Each row is a point. The ring and each string are closed loops that go straight from each point to the next, and from the last back to the first. Before rounding, they use only three directions, however many columns there are. How many times does the string pass through the ring? Passing back the other way cancels.

Ring, 6 rows:
[[ 4.4 -1.9 -3.0]
 [ 2.7  4.7  0.9]
 [-1.9  5.6  1.0]
 [-5.9  1.1 -0.9]
 [-3.8 -5.7 -2.6]
 [-0.1 -6.6 -3.7]]
String (10 x 3):
[[-0.7  9.3  1.9]
 [-0.1  7.9 -1.4]
 [-0.7  3.5 -3.6]
 [-0.4  2.3  1.3]
 [-1.1  2.5  1.5]
 [-1.6  1.9 -0.9]
 [-4.1  5.4 -2.9]
 [-5.3  7.2 -1.5]
 [-4.6  8.3  3.1]
 [-2.0  6.6  4.9]]
Times through: 0
